Each point is reached from the start by the listed moves, each made once or not at all, plus a little noise. Is the number of moves made odd or even? Then give how often each move was made.
In the rows, 128 means zero.

Moves:
(1): [116 173 133 183]
(2): [127 153 114 117]
(3): [ 77 131 108 142]
Start: [131 114 117 138]
Points:
[ 68 163 103 207] -> even (1, 0, 1)
[119 159 123 193] -> odd (1, 0, 0)

Moves:
(1): [103 132 141 134 136 150 169 139 149 102 155]
(2): [125 110 143  99 111 141 118 159 147 134 188]
(3): [ 60 116 136 155 150 150 151  82 131 133 113]
(4): [125 138  90 110 126 117  97 150 130 155 133]
(5): [101 122 133  85 118 105 160 103 137 148 129]
(6): [148 142 120 120 122 150 147 106  98 146 149]
(7): [174 130 137 143 147  78 157 150 121 154 148]
(8): [126 114 118 133 148 165 136 135 134 148 129]
(9): [157 124 117 146  92 117 109  97 147 134 149]
(10): [142 127 153  77 146 131 120  81  92  70 123]
(11): [149  71 126 113 141 119 125 113 106 121 133]
Start: [122 134 150 110 113 100 147 122 124 114 132]
Points:
[212 143  89 124 113  85 153 121 117 208 204] -> odd (0, 0, 0, 1, 0, 1, 1, 1, 1, 0, 0)
[157 116 180  60 129  79 236  63 135 105 193] -> even (1, 0, 0, 0, 1, 0, 1, 1, 1, 1, 0)
[170  65 126 116 109 119 132  80 125 132 160] -> odd (0, 0, 0, 0, 0, 0, 0, 1, 1, 0, 1)
[115  38 155  53  92 132 195  96 179 132 246] -> even (1, 1, 0, 0, 1, 0, 0, 1, 1, 0, 1)
[186 133 166  91 111  86 185 151 107 165 234] -> odd (0, 1, 0, 0, 0, 1, 1, 0, 0, 0, 0)
[143 127 124 114  91  84 155  98 130 200 242] -> even (0, 1, 1, 1, 0, 1, 1, 0, 1, 0, 0)

Moves:
(1): [124 132 126 140 124 124 129 136 132 136 123 130 130 118 119 134 134 131
 134 135 146 126 128 139 141 127 133]
(2): [126 118 130 136 117 122 142 129 131 134 124 121 138 136 132 127 122 143
 145 138 140 125 126 120 116 128 125]
(3): [137 117 115 112 128 122 140 139 122 126 109 128 148 133 154 122 129 138
 141 124 119 132 138 111 143 137 109]
(4): [141 103 115 149 129 143 137 128 123 124 128 135 125 129 127 138 132 132
 133 116 131 124 115 119 146 132 127]
(5): [129 123 126 121 128 126 130 121 112 150 142 134 120 118 128 141 135 148
 130 136 137 124 130 147 124 140 143]
(6): [125 124 124 127 128 137 120 131 136 124 133 122 144 131 134 136 128 120
 133 130 127 130 122 108 124 117 126]
(7): [128 137 132 127 133 120 126 126 134 117 127 139 136 133 147 119 136 111
 132 112 133 125 120 106 125 119 127]
(8): [128 121 115 122 138 129 123 137 119 123 143 136 121 131 121 126 140 126
 128 136 130 132 136 111 125 121 141]
(9): [146 141 128 135 126 130 125 161 151 149 147 141 137 131 116 115 115 135
 120 123 124 133 127 152 127 122 118]
(10): [116 121 111 125 132 154 138 124 112 134 145 129 119 132 117 129 113 124
 122 107 111 112 134 143 154 115 117]
(11): [136 143 134 136 124 133 133 121 164 141 138 117 127 126 126 122 105 123
 124 134 145 139 140 142 130 127 128]
(12): [131 148 152 121 137 142 132 112 152 135 126 126 126 131 115 118 154 125
 106 132 130 137 132 129 124 121 129]
(13): [122 126 145 136 121 131 125 127 125 138 115 130 127 109 126 128 123 143
 130 127 130 128 120 122 135 132 138]
(14): [132 145 113 115 130 140 140 126 129 121 127 124 150 143 101 122 130 123
 130 113 124 114 128 129 121 116 138]
(15): [110 119 121 119 132 138 132 142 114 124 131 113 132 129 127 133 123 129
 122 117 122 145 128 128 130 132 134]
(16): [122 134 125 132 138 137 127 131 123 119 119 137 139 132 152 137 118 140
 131 113 101 127 128 122 122 122 121]
(17): [149 119 115 132 131 151 150 134 126 135 130 126 138 121 102 115 125 114
 119 126 115 132 136 146 129 107 120]
(18): [142 108 106 125 141 113 119 138 123 122 129 153 121 128 124 115 130 145
 135 114 134 125 129 130 127 121 104]
(19): [124 116 130 137 141 138 127 123 109 139 136 136 137 147 126 127 119 128
 118 115 130 126 138 119 124 121 140]
(20): [120 103 119 125 108 152 125 133 130 119 116 129 128 116 126 132 111 114
 109 128 136 124 122 140 163 118 141]
(21): [113 139 122 121 128 121 134 121 122 134 126 126 126 137 118 128 142 128
 128 128 129 117 140 112 105 133 130]
(22): [131 133 119 127 120 141 127 130 120 116 112 116 134 121 140 122 142 134
 128 123 147 122 133 118 141 132 116]
(23): [128 129  87 131 114  97 142 133 110 126 141 127 128 118 120 136 156 144
 147 126 123 134 146 124 131 134 112]
(24): [107 129 129 114 125 124 124 140 119 117 132 130 132 121 127 140 124 133
 136 134 134 137 133 124 120 143 125]
Start: [136 144 119 143 148 139 119  98 132 121 133 128 135 135 105 135 130 116
 113 139 133 119 129 145 121 119 128]
Points:
[108 140  42 137 143 186 140  93 101 116 126 149 176 137  54 116 183 122
 100  65 169  78 155  99 172  62 115] -> odd (1, 0, 0, 0, 0, 1, 1, 0, 0, 1, 0, 1, 1, 1, 0, 0, 0, 1, 1, 1, 1, 1, 1, 0)
[138 130  66 148 182 161 136 140 110 194 170 187 150 142  95 123  98 189
 117  96 135 104 180 159 141 103 114] -> even (1, 0, 1, 0, 1, 0, 0, 1, 1, 1, 1, 0, 1, 0, 0, 1, 0, 1, 1, 0, 1, 0, 0, 0)
[186 144  42 124 153 249 161 144 172 155 136 144 203 123  67 103 108 139
  80  84 138 106 165 205 199  50  78] -> even (1, 0, 1, 0, 1, 1, 0, 0, 1, 1, 1, 1, 0, 1, 0, 1, 1, 1, 0, 1, 0, 1, 0, 0)
